Each row is a point. Each copy is the shape, with its points in the same order, stretched, turned, moved and blurred by noise. Some copies are also mirrored. Which?

Shape (9 x 3):
[[-2.0  4.1  1.4]
 [ 0.4 -2.4  3.5]
 [ 0.5  4.6  6.2]
 [ 2.4 -9.3  1.9]
 [ 5.9  1.8 -0.5]
 [-5.2  0.1  3.3]
 [ 0.6 -9.8 -0.9]
 [-3.2  3.6  1.2]
 [ 0.0 -8.6 -0.6]]
Copy 1, 9 rows:
[[-5.4  3.4  1.1]
 [-1.2 -2.8  1.9]
 [-6.8  1.2  6.2]
 [ 5.4 -6.1 -0.1]
 [ 2.3  4.8  4.5]
 [-6.0 -1.4 -1.6]
 [ 5.9 -5.4 -3.5]
 [-5.6  3.2  0.0]
 [ 4.7 -4.7 -3.4]]
Copy 1 is: only turned
Copy 2, 9 rows:
[[-4.5  2.7 -1.6]
 [-0.4 -2.2  2.0]
 [-7.0  2.8  3.6]
 [ 5.7 -6.5  2.5]
 [ 2.7  5.5  3.1]
 [-5.6 -2.9 -2.7]
 [ 6.7 -6.9 -0.4]
 [-5.2  2.0 -2.9]
 [ 5.4 -6.2 -0.8]]
Copy 2 is: only turned
Copy 3:
[[-2.4  2.5 -1.7]
 [ 3.3 -1.0 -0.3]
 [ 0.3  4.2 -6.4]
 [ 9.6 -3.9  2.8]
 [ 4.5  5.0  3.3]
 [-3.3 -1.8 -4.2]
 [ 7.1 -5.3  5.1]
 [-3.6  2.0 -1.4]
 [ 5.9 -5.1  4.3]]
Copy 3 is: mirrored
Copy 4, 9 rows:
[[-1.2  2.2  1.6]
 [-0.5 -3.8  0.5]
 [ 3.5  1.8  3.6]
 [-2.3 -9.5 -3.5]
 [ 2.6  0.7 -4.8]
 [-4.1 -1.5  4.2]
 [-5.3 -9.1 -4.2]
 [-2.4  1.8  2.1]
 [-5.3 -8.1 -3.4]]
Copy 4 is: only turned

Shape (6 x 3):
[[-0.7 -2.1 -3.6]
 [-3.3  0.6 -4.7]
 [ 2.0  2.7 -1.4]
 [-7.1  0.0  7.4]
 [ 1.2 -0.7 10.7]
 [ 4.3 -1.4 -3.9]]
Copy 1 (6 x 3):
[[ -0.5   2.3   0.1]
 [ -1.0   4.6  -2.6]
 [  1.9  -1.2  -3.9]
 [-10.5  -2.6  -2.9]
 [ -5.8 -10.5  -0.2]
 [  3.6  -0.4   0.3]]
Copy 1 is: mirrored
Copy 2:
[[ -0.7   0.6  -3.8]
 [ -2.2   5.2  -2.9]
 [  1.7   0.6   1.5]
 [ -7.7  -3.0   4.3]
 [ -1.6 -10.3   4.9]
 [  3.4  -0.1  -3.8]]
Copy 2 is: only turned
Copy 3 (6 x 3):
[[ -0.4  -0.8  -3.7]
 [ -0.8   0.9  -5.8]
 [  1.1   3.7  -0.7]
 [-10.6  -0.8  -2.1]
 [ -6.6   0.0   7.8]
 [  4.5   0.5  -0.1]]
Copy 3 is: only turned

Shape:
[[-4.9  4.6 -2.9 -0.3]
 [ 4.8 -2.4  0.0 -4.4]
 [-5.8  4.6 -0.8  2.1]
 [-3.3 -1.9  4.7 -4.4]
 [-2.7 -0.5  0.2 -2.5]
 [-3.3 -2.4  2.1 14.9]
 [-4.9 -3.3 -0.2 -2.1]
 [ 2.7  3.9  3.8 -4.8]]
Copy 1 (8 x 4):
[[-6.0 -2.9  1.2  0.5]
 [ 2.0 -0.2  1.2 -6.5]
 [-5.9 -2.4  2.6  3.2]
 [-4.3  4.4  1.1 -2.9]
 [-3.2  0.7  0.2 -1.5]
 [ 3.0  2.6 -0.2 13.0]
 [-4.2  1.5 -2.5 -0.5]
 [-1.8  0.4  6.1 -4.8]]
Copy 1 is: mirrored
Copy 2, 8 rows:
[[ 4.7  1.3 -5.1  1.6]
 [-1.1 -4.9  3.3 -4.5]
 [ 3.3  2.3 -4.7  4.3]
 [-5.0  0.9 -3.0 -3.0]
 [-0.7 -1.0 -3.1 -1.4]
 [-1.7 -7.0  1.0 13.7]
 [-2.2 -3.0 -5.2 -0.7]
 [-0.6  3.5  2.2 -3.7]]
Copy 2 is: only turned
Copy 3, 8 rows:
[[-0.8  4.5  6.9 -3.2]
 [ 1.1  1.1 -4.5 -5.4]
 [-2.9  4.7  7.2 -0.6]
 [-7.3 -0.9 -0.9 -4.8]
 [-2.8  0.7  1.7 -4.1]
 [-0.4 -3.1  3.8 10.6]
 [-2.9 -2.7  3.6 -5.4]
 [-3.2  5.5 -4.7 -4.3]]
Copy 3 is: mirrored
Copy 4, 8 rows:
[[ 0.5 -7.1  0.0 -2.4]
 [ 0.8  5.7  1.4 -5.8]
 [-1.6 -7.0  0.3  0.7]
 [-5.8  0.7 -2.8 -5.1]
 [-1.5 -1.2 -1.8 -4.0]
 [-3.2  2.0  0.1 15.3]
 [-1.3 -1.5 -5.3 -3.3]
 [-3.8  1.4  5.3 -6.2]]
Copy 4 is: mirrored

Shape (8 x 4):
[[-6.6  4.1 -1.5  6.1]
 [ 4.5  1.2 -2.2 -7.7]
 [ 6.8  2.7  0.7 -4.1]
 [-1.2  0.7  2.4  0.9]
 [ 7.4 -4.2  0.5 -2.8]
 [-8.2 -2.5  1.7  2.4]
 [ 0.9  3.4  0.4 -2.3]
 [-6.1 -4.3 -3.7  6.5]]
Copy 1 (8 x 4):
[[-6.0  3.8 -0.3  8.2]
 [ 7.5  3.9  1.3 -3.6]
 [ 8.8  0.4  1.9 -2.2]
 [-2.1 -0.8  0.1  0.6]
 [ 5.3 -1.8 -3.9 -5.2]
 [-9.2  0.8 -0.5  0.6]
 [ 1.4  2.5  0.4  1.2]
 [-8.2  1.2 -8.5  1.8]]
Copy 1 is: only turned
Copy 2, 8 rows:
[[-1.5  7.3 -1.8  4.5]
 [ 6.2 -4.1 -7.8 -2.1]
 [ 5.9 -4.4 -3.8  1.3]
 [ 1.5  1.4 -0.8  0.8]
 [ 2.7 -8.2 -3.2 -0.4]
 [-4.6  5.7  0.8 -3.2]
 [ 4.8  1.7 -5.1 -0.3]
 [-7.0  2.1  0.6  2.2]]
Copy 2 is: only turned

Shape (9 x 6):
[[  1.2   3.1  -3.1  -3.1  -6.4  -2.0]
 [  3.5   3.2   0.4  -2.8  -6.5   6.0]
 [  3.5  -0.9  -0.8  -2.3  -1.6  -2.2]
 [  3.8   4.0  -0.8  -0.7   9.3   0.5]
 [  4.9   4.6   3.2  -0.2  -5.3 -14.4]
 [ -0.2   4.6  -1.4  -1.0  -5.3   1.0]
 [ -2.0  -5.9   2.0  -0.1  -0.1   4.3]
 [  3.3   5.3   0.4 -10.8   4.8   2.7]
 [  4.0   1.0  -2.2  -1.4  -1.7   0.9]]
Copy 1:
[[  3.1   2.8  -6.3  -0.4  -4.5   0.7]
 [  1.7   6.1  -1.0   3.2 -11.6   3.1]
 [  3.8   1.2   1.0   0.0  -2.3   1.6]
 [  1.3   7.6   2.8  -2.8   4.2   3.6]
 [  7.1   5.9  -4.6   0.2   1.5 -12.6]
 [ -0.1   4.4  -4.5  -0.3  -6.8  -0.1]
 [ -2.1  -3.5   5.8   3.0  -2.8   3.7]
 [  4.4   9.2  -4.1   6.3   2.8   7.9]
 [  2.7   2.9   0.7  -1.4  -4.3   3.2]]
Copy 1 is: mirrored
Copy 2, 9 rows:
[[-5.2  2.6 -6.9 -4.6 -2.0  0.3]
 [-4.6 -1.1 -3.4 -7.3 -7.1  3.2]
 [ 0.1  0.0 -4.2 -1.4 -1.3  0.9]
 [ 3.9 -1.5  1.9 -6.1  5.0  3.5]
 [ 6.9 11.4 -8.7 -1.7  0.3 -2.0]
 [-5.7  3.0 -3.8 -5.7 -2.4  2.6]
 [-3.6 -2.3  1.5  2.7 -4.0  3.1]
 [-1.2 -5.4  0.8 -9.6  0.3 -4.2]
 [-1.3 -0.9 -4.1 -3.9 -1.8  3.4]]
Copy 2 is: only turned
Copy 3, 9 rows:
[[  0.6  -2.5   0.0   0.6  -7.1  -3.5]
 [ -3.0   5.2   2.1   1.4  -8.9   1.5]
 [  2.4   1.0  -1.4  -1.9  -3.3  -0.4]
 [ -3.1   5.9  -4.9  -0.1   6.1  -1.3]
 [  8.3  -3.6   5.2  -0.7   0.4 -10.9]
 [ -2.1  -0.2   1.5   2.9  -5.5  -1.3]
 [  0.1   0.7  -0.9  -2.7  -1.8   8.9]
 [ -7.7   6.3  -2.9  -7.2  -1.1  -2.8]
 [  0.7   2.7  -1.7   1.1  -4.3  -0.1]]
Copy 3 is: only turned
Copy 4 (9 x 6):
[[  0.2   4.7  -1.5  -2.6  -6.1  -1.7]
 [ -3.8   7.4  -0.3   4.1  -5.4  -3.3]
 [  1.3   1.2   0.5   1.6  -3.6   1.3]
 [  4.1  -0.7  -1.4   5.0   4.2  -4.0]
 [ 10.4   7.6   6.3  -5.7  -2.9   3.1]
 [ -3.4   4.6  -3.0  -2.5  -2.8  -1.6]
 [ -5.6  -2.8   1.0   4.2  -1.3   2.3]
 [  1.5  -0.7   1.5   2.4  -2.7 -11.2]
 [ -0.3   1.5  -1.2   2.6  -3.9  -0.1]]
Copy 4 is: mirrored

Shape:
[[  0.8   4.8 -11.8  -0.8  -0.7  -2.6   0.4  -1.7]
 [  1.7   0.2   3.6   3.7  -1.7   0.2  -2.7  -0.5]
 [  1.5  -2.3   0.1   0.7  -5.0  -4.3   0.2   0.0]
 [ -1.2  -0.8   2.5  -0.9   2.6  -2.2  -1.5   6.7]
 [ -3.0  -0.5  -0.9  -2.1  -5.1  -1.5  -2.1  -3.2]
 [ -1.5  -1.0   0.2   2.1  -0.8  -3.5   1.6  -1.7]
 [ -1.4  -0.1  -0.9  -0.6  -3.4  -0.5   1.2  15.6]
 [ -0.1  -2.6  -2.1   6.1   2.2  -1.1   1.8  -1.1]
 [ -1.9   1.8   3.5   8.8  -0.5   2.2  14.2   2.8]
 [ -2.8  -0.8  -9.3  -0.9  -4.5   1.5   1.4  -3.1]
 [ -3.1   0.6   3.8   9.1   2.0  -4.4  -1.5   1.7]]
Copy 1, 11 rows:
[[ 0.0  0.6 -7.3  1.8  2.6 -8.6  6.6 -2.6]
 [-0.7  0.9  2.4  1.0 -0.8 -0.6 -3.5  0.9]
 [ 3.6 -1.7  1.3 -1.0 -2.2 -4.6 -1.1 -1.3]
 [ 3.7  0.7  2.2 -0.3  6.0 -0.7 -1.0  3.9]
 [ 1.7  1.5  0.9 -1.2 -0.4 -2.0  2.7 -5.1]
 [-0.4 -1.1 -0.3 -3.2  1.4 -3.2 -1.5 -1.4]
 [ 6.6 -5.6  6.8  3.0  4.6 -2.9  7.8  6.9]
 [-1.8 -3.7 -2.4  0.3  3.9 -1.8 -3.2 -0.4]
 [-7.2 -8.8  1.1 -8.9 -0.4  1.1  0.4  6.9]
 [ 1.5 -3.3 -4.6  2.2  1.4 -2.3  8.3 -6.5]
 [-4.6 -1.2  4.5 -2.0  5.2 -3.9 -6.7  2.0]]
Copy 1 is: mirrored
Copy 2 (11 x 8):
[[ 7.7 -4.3 -9.2 -3.7  2.5  4.5 -2.1  0.5]
 [ 1.1  3.8 -0.5  2.8 -6.0 -0.5 -2.1  0.3]
 [ 4.6  1.9 -2.1  0.4 -3.1 -3.3  0.7  5.8]
 [-4.4  1.8  0.7  1.6  1.0 -1.2 -5.5  4.2]
 [ 3.2 -0.1 -1.5 -3.3 -0.6 -3.1  2.4 -1.3]
 [ 2.5  0.5 -3.4  4.0 -0.9 -3.0  1.1  1.1]
 [-7.5 -1.5 -2.0 -6.1 -4.3 -0.1 -9.6 10.7]
 [ 2.2 -4.5 -1.9  7.5 -2.6  1.0 -1.5  0.8]
 [-9.8 -5.6 -5.9  9.8 -9.1  5.0  5.4  9.0]
 [ 6.5 -8.8 -2.2 -4.1 -1.8  1.4  0.4  0.7]
 [-3.7  1.9 -4.7 10.0 -2.7 -5.4 -3.8 -1.0]]
Copy 2 is: only turned
Copy 3:
[[  0.5  -0.4 -11.2   5.5   6.6  -5.4  -2.3  -2.7]
 [  2.9   0.3   1.9   0.0  -4.2  -3.7   4.2  -1.1]
 [  0.6  -3.0  -2.4  -2.4   0.6  -5.1   6.0   0.9]
 [  2.4   5.1   1.1  -0.2   3.2   0.3   1.9   5.4]
 [ -1.9  -3.2  -3.4  -2.5  -2.3  -5.5  -2.0   0.5]
 [ -2.5  -0.6  -1.7   1.5  -0.1  -4.9   3.5   2.0]
 [  7.3   3.6  -6.8  -1.7   4.1   2.2   6.1   9.1]
 [ -0.7  -2.2   0.7   8.1   0.0  -3.6   5.7   1.4]
 [ -8.1   0.5  -5.5  10.0  -7.2   3.3  15.5   1.2]
 [ -0.3  -8.4 -10.4   3.9   1.5  -3.4  -3.4   1.6]
 [  2.3   6.6   4.4   5.5  -2.3  -6.8   6.2   4.4]]
Copy 3 is: only turned

Shape:
[[-0.2  0.6 -1.1 -4.0 -3.1 -1.9  0.8  2.5]
 [ 0.6 -3.7 -2.3 -8.7  0.8 -1.6  2.2  2.5]
 [ 2.9 -5.2 -1.9 -7.3  4.8  1.6  5.7  7.0]
 [-1.0 -1.8  8.3  5.2  4.5  2.2 -5.0  0.7]
 [-5.5 -0.2  2.9  2.8  2.6  1.0  3.2 -2.4]
 [-3.8  6.2  0.3  3.7  6.5 -1.3 -4.8 -3.7]
 [ 4.6 -4.3 -0.5 -8.9  1.1  2.1  3.1 -1.6]
 [-2.7  1.4 -2.5  5.3  3.4  2.9 -3.6 -5.9]
 [ 0.4  5.8  3.2  4.8  4.3 -1.5  0.8 -4.8]
 [-1.9  5.5  3.5  3.3  3.0  6.7 -1.9 -0.8]
 [ 5.1 -3.8 -2.8 -1.0 -1.0 -1.9  5.1  5.4]]
Copy 1 (11 x 8):
[[ -1.5  -2.4  -2.7  -2.3  -4.1   2.3  -1.5   3.6]
 [  1.7  -6.1  -2.2  -5.7  -4.4   4.3  -4.1   3.9]
 [  5.6  -1.8  -3.1  -7.8  -0.8   4.6  -6.2   7.9]
 [  2.2   1.8   6.2   1.4   6.2  -1.8  -2.0   0.0]
 [  0.4  -1.6  -2.2   1.8   4.5   5.0  -3.4  -2.3]
 [  4.4   0.4  -1.3   0.7   3.1  -1.4   4.3  -8.4]
 [  4.9  -3.5  -0.3  -7.5  -5.4   6.6 -10.0   2.1]
 [  5.3  -0.8  -1.2   3.8   0.1   2.1   1.4  -7.8]
 [  2.1   2.7  -3.2  -2.9   3.0  -3.2  -3.5  -7.9]
 [  2.8   6.2   1.2   0.0   3.4   3.7   0.6  -5.7]
 [  4.2   0.1  -4.5  -4.0  -3.1  -1.1  -8.4   6.0]]
Copy 1 is: mirrored
Copy 2, 11 rows:
[[ -3.9  -2.3   2.0  -4.1  -3.2  -1.9  -1.5   3.0]
 [ -7.9  -5.1  -1.7  -1.9  -2.6  -5.2  -2.5   4.3]
 [ -8.6 -10.3  -1.4   2.4  -2.5  -6.5  -0.8  -0.2]
 [  4.1  -2.0  -0.4  10.4   7.6   2.9  -5.3  -4.7]
 [ -0.7   0.0  -3.3   2.6  -2.6  -1.7  -4.6  -7.0]
 [ -0.9   6.3  -2.7   7.6   4.8   2.7   4.2  -1.7]
 [ -5.5  -6.4   0.1  -2.2   1.9  -8.7  -1.8   2.4]
 [  2.9   0.4  -4.9   2.3   6.6   1.7   2.6  -5.6]
 [  3.6   5.6   1.3   5.6   1.4  -2.3   3.5  -2.1]
 [ -1.8  -0.4   3.1   3.8   7.3   1.6   2.1  -7.8]
 [  1.3  -8.6   1.2  -2.2  -4.9  -4.3   0.4   2.5]]
Copy 2 is: only turned
Copy 3 (11 x 8):
[[ -1.0  -4.1   0.0   1.5   4.4  -1.0  -1.0  -3.0]
 [ -0.6  -6.0  -0.2   7.0   5.1  -3.2  -6.3  -0.4]
 [ -2.1  -4.0  -4.2   5.8   0.9  -2.8 -12.9  -0.9]
 [  4.6   3.8   3.5  -4.8 -10.4   2.2   0.5   4.0]
 [  1.1   3.9  -4.3   2.7  -4.4   3.0   2.1   6.3]
 [  5.3   7.0   2.5  -4.1   0.4  -0.2   3.7   9.2]
 [ -3.5  -6.0   1.4   8.1   3.7   2.4  -9.0   2.0]
 [ -3.3   8.2   2.9  -1.9  -1.2   0.5   4.2   9.0]
 [  5.1   6.1   0.3  -2.9  -0.6   8.7   0.2   5.6]
 [  0.2   1.1   0.7  -5.6  -4.5   4.3   0.9   5.1]
 [ -1.9   1.4  -2.5   3.0   1.7   0.6  -8.9  -6.9]]
Copy 3 is: only turned
